Rows are points. The ring and each string are closed loops that go straight from each point to the next, and from the last back to the first. Before rounding, they use only three directions, however many columns there are. How many times does the string pass through the ring? Passing back the other way cancels.
In the rows, 128 means zero.

Ring:
[[136  96  41]
 [121 119  75]
 [111 130 135]
 [115 118 179]
 [131  95 184]
 [154  66 137]
 [159  58  99]
 [154  65  46]]
String:
[[103  89 147]
 [ 80 112 166]
 [ 75 129 152]
 [133 164 121]
 [142 132 111]
 [126 112 110]
 [ 98  96 112]
 [ 87 123 126]
 [103 148 145]
 [117 159 163]
 [ 94 141 202]
 [119 143 200]
 [144 140 172]
 [142 118 149]
 [126  93 152]
 [106  74 192]
 [111  91 216]
 [135 133 210]
 [141 127 156]
 [127  99 133]]
Times through: 3

Ring, 9 rows:
[[153 196 119 132 105 124]
 [133 207 111 106 104 101]
 [117 187 102  93 106  97]
 [103 148  93  93 111 108]
 [ 95  95  90 114 119 135]
 [105  54  98 155 128 173]
 [119  58 104 168 127 183]
 [142  94 112 170 120 178]
 [156 149 117 156 111 156]]
String (23 x 6):
[[120 149 114 137 118 130]
 [125 167  95  96 104 111]
 [109 189  82  54  98  79]
 [ 96 157  86  73 108  93]
 [ 92 119 104 124 123 125]
 [108 116 108 138 122 140]
 [108 105  84 104 112 134]
 [ 93  56  71 101 117 148]
 [ 86  16  85 145 131 177]
 [102  55 109 172 133 176]
 [120 105 106 146 120 154]
 [127  85  98 145 118 167]
 [137  62 100 167 121 190]
 [146  63 116 197 126 204]
 [167 107 102 157 108 182]
 [153 136 104 140 107 155]
 [133 137 109 140 114 145]
 [144 153 131 173 120 153]
 [159 194 128 152 109 135]
 [175 247 114 105  90 104]
 [152 214 107 101  97 106]
 [146 243 118 102  99  89]
 [124 193 124 131 115 110]]
Times through: 2
String (27 x 6):
[[149 108 127 192 124 183]
 [181 146 114 163 105 173]
 [166 164 109 137 103 148]
 [143 154 106 130 108 138]
 [138 156 121 152 116 142]
 [156 207 131 149 109 126]
 [160 235 120 116  98 105]
 [153 227 104  91  93  97]
 [135 177 104 109 105 117]
 [120 158 122 145 120 128]
 [118 211 114 102 108  89]
 [114 208 100  78 103  81]
 [116 196  80  49  94  78]
 [114 158  88  84 105 106]
 [114 131 106 129 117 133]
 [ 91 114 102 123 123 127]
 [ 85  94  80  92 117 122]
 [ 87  75  74  93 116 133]
 [107  91  84 109 114 142]
 [118 115 105 138 119 146]
 [103  71 111 166 131 167]
 [ 99  20 103 178 136 193]
 [115  12  90 166 128 201]
 [128  63  96 155 120 181]
 [128 104 106 150 119 160]
 [129 112 109 152 119 158]
 [128 111 119 168 124 163]]
Times through: 5

Ring (10 x 9):
[[114 160 154  97 159 130 144 113 148]
 [102 135 175  92 168 129 143 111 174]
 [103 102 183  87 171 120 143 107 188]
 [113  89 165  92 162 113 137 109 178]
 [130  89 129 103 142 106 125 118 150]
 [150 104  92 113 124 101 118 124 114]
 [167 128  78 112 121 100 127 121  90]
 [172 151  89 103 131 104 144 112  86]
 [158 170 112  97 144 114 154 108 100]
 [139 173 131  97 151 123 150 111 119]]
String:
[[131 120 101 118 125 113 111 131 125]
 [134 111 148  90 158 109 147 105 150]
 [118  71 208  65 192 105 171  84 203]
 [ 95  79 209  77 186 117 152  98 213]
 [ 91 118 148 113 145 130 109 131 171]
 [119 133 127 110 140 122 122 125 140]
 [120 126 171  85 170 119 154 102 165]
 [100 126 221  67 198 127 174  88 202]
 [ 85 138 199  87 179 137 147 109 195]
 [ 89 140 160 107 154 136 121 126 171]
 [114 134 135 108 144 124 123 124 147]
 [118 119 167  88 166 118 148 105 166]
 [101  78 249  52 215 114 187  74 231]
 [101  72 201  78 182 113 150  98 208]
 [111  97 115 121 127 116  99 136 150]
 [129 127 105 117 128 116 113 130 125]
 [143 104 132  94 150 104 142 108 140]
 [162  89 113  95 142  92 142 106 124]
 [180  94  70 109 118  86 127 117  90]
 [153 130  57 131 102 107  99 140  86]
 [141 138  69 131 107 114  99 141  97]
 [154 122 111 100 140 104 140 112 117]
 [172 102 121  85 152  90 160  95 118]
 [175  87  79 107 122  86 127 116 100]
 [143 105  66 131 104 105  92 142 105]]
Times through: 5
